Each row is a point. Each copy is the shape, with its points in the same order, turned, moved and blurred by noise. Say if it was mirrored as well.

Shape, 6 rows:
10	-23	-8
1	-15	8
-33	-23	-48
-31	-68	20
23	15	33
-37	37	2
Copy 1 (6 x 3):
32	-24	-5
19	-20	5
-1	-70	-26
28	-67	48
9	23	13
-51	-20	-3
Copy 1 is: only turned
Copy 2, 6 rows:
18	-24	16
15	-5	16
-20	-61	-10
36	-11	-46
12	26	44
-51	6	17
Copy 2 is: mirrored

Shape (11 x 6):
37	-5	62	-10	11	-50
-6	22	-35	-27	6	8
-11	-11	-15	43	-9	0
-33	-28	16	45	-20	-26
-14	-36	-34	7	-32	15
-35	16	31	58	-21	5
-55	18	24	51	28	4
-4	-51	-25	6	7	9
23	37	37	-30	28	-42
-5	-30	-22	-58	-25	9
-11	-26	-13	-31	-3	-44
Copy 1:
52	26	52	-7	-4	-63
-10	29	8	1	22	33
-5	-19	-12	34	-17	-13
3	-15	-35	22	-20	-52
-46	-25	-4	-7	-12	-9
42	-37	-37	26	-3	-22
36	-13	-41	57	35	-30
-45	-10	20	17	9	-24
58	58	39	2	22	-20
-43	13	19	-48	19	-3
-23	43	5	-13	-1	-40
Copy 1 is: mirrored
Copy 2:
47	-18	55	-13	1	-62
-31	7	-21	13	20	-19
-13	-9	31	6	-7	33
-12	-40	56	-22	-17	25
-17	-18	-17	-7	-29	32
-22	6	68	-36	8	31
-26	-16	62	-22	54	32
11	-34	-15	10	-5	28
13	-1	39	1	33	-77
-8	-21	-52	-22	-17	-22
-11	-52	-2	2	-11	-37
Copy 2 is: only turned
Copy 3:
-33	9	-24	-59	-18	45
-5	30	9	17	5	-31
-63	-28	-2	26	-5	-17
-84	-41	10	-5	14	7
-44	-30	24	8	-11	-57
-68	-32	23	37	3	36
-51	-27	-4	44	48	36
-24	-40	-11	-4	4	-48
-14	46	-19	-29	1	45
5	3	38	-35	-2	-56
-41	13	3	-42	21	-30
Copy 3 is: mirrored
Copy 4 (11 x 6):
-50	-55	22	-6	24	-50
22	24	-28	3	10	-8
28	-26	22	8	-8	37
24	-44	54	28	-23	9
58	-7	17	-14	-20	-1
-21	-27	38	23	-42	45
-25	-2	44	43	1	46
47	-12	32	-21	20	2
-53	-24	-13	16	38	-40
46	25	4	-26	-7	-47
32	-14	11	20	20	-49
Copy 4 is: mirrored

Shape:
27	34	4	6	-1	67	-2	28
40	-54	19	-3	43	52	-26	26
23	-3	24	-3	34	-16	33	2
-43	10	-9	-33	-20	41	47	33
25	-25	-11	25	3	-15	-15	2
-10	3	39	-11	-6	50	-32	66
-7	2	15	-15	-34	28	36	24
11	-9	20	-9	-51	13	63	37
15	15	-13	-35	4	-13	-34	-18
-55	0	46	8	-69	3	6	15
-3	1	26	-8	23	-12	38	62
Copy 1, 11 rows:
12	2	26	15	-18	13	32	76
40	42	73	15	7	-12	-24	32
39	-28	12	25	5	-8	-19	-3
-17	-42	24	-37	28	7	30	34
12	37	0	35	25	-27	4	4
-3	22	32	-39	-49	-14	8	62
20	-17	11	-36	9	-3	40	20
55	-32	-10	-43	20	-4	42	26
-21	26	-10	23	0	34	0	-14
-9	-12	-3	-49	-34	-46	75	-8
29	-31	3	-30	2	-26	-23	37
Copy 1 is: mirrored
Copy 2:
-18	50	21	4	-39	12	35	52
28	26	-4	58	29	40	15	52
36	7	25	-20	14	23	32	-9
-61	-27	17	-18	-6	-10	55	28
36	19	-20	15	-4	-7	4	-12
1	-6	20	13	-19	-5	12	95
-17	-20	17	-2	-30	1	59	24
4	-34	3	-13	-34	-1	92	16
1	8	-9	-20	-23	35	-34	-5
-3	-64	34	7	-54	-48	24	18
26	-12	18	-39	27	-7	49	40
Copy 2 is: only turned
Copy 3, 11 rows:
9	4	-5	17	28	70	-10	18
65	-46	-6	-40	34	49	40	31
38	4	-23	9	39	-22	21	20
-40	6	34	16	24	6	-21	61
44	-14	-22	-7	-19	-2	11	-2
33	-4	37	-30	36	64	-37	27
-4	17	37	15	7	15	2	42
19	43	44	30	-3	-2	13	64
-13	20	-35	-48	13	10	14	-18
-3	30	86	4	-7	-10	-24	-13
43	6	-2	7	48	-16	-27	60
Copy 3 is: only turned
Copy 4 (11 x 8):
34	49	-29	-30	-29	21	-16	-13
75	-18	-1	-39	8	-4	-52	0
28	1	27	-39	30	12	29	21
-25	-19	-45	-38	-19	56	22	-25
27	-14	13	-6	-9	-36	1	16
19	8	-11	2	-13	51	-59	-30
-4	0	-7	-29	-16	33	24	-37
12	-12	19	-24	-32	41	48	-46
-30	14	15	-38	3	-31	-20	20
-35	-7	-7	38	6	21	17	-69
17	-12	23	-13	5	65	19	18
Copy 4 is: only turned
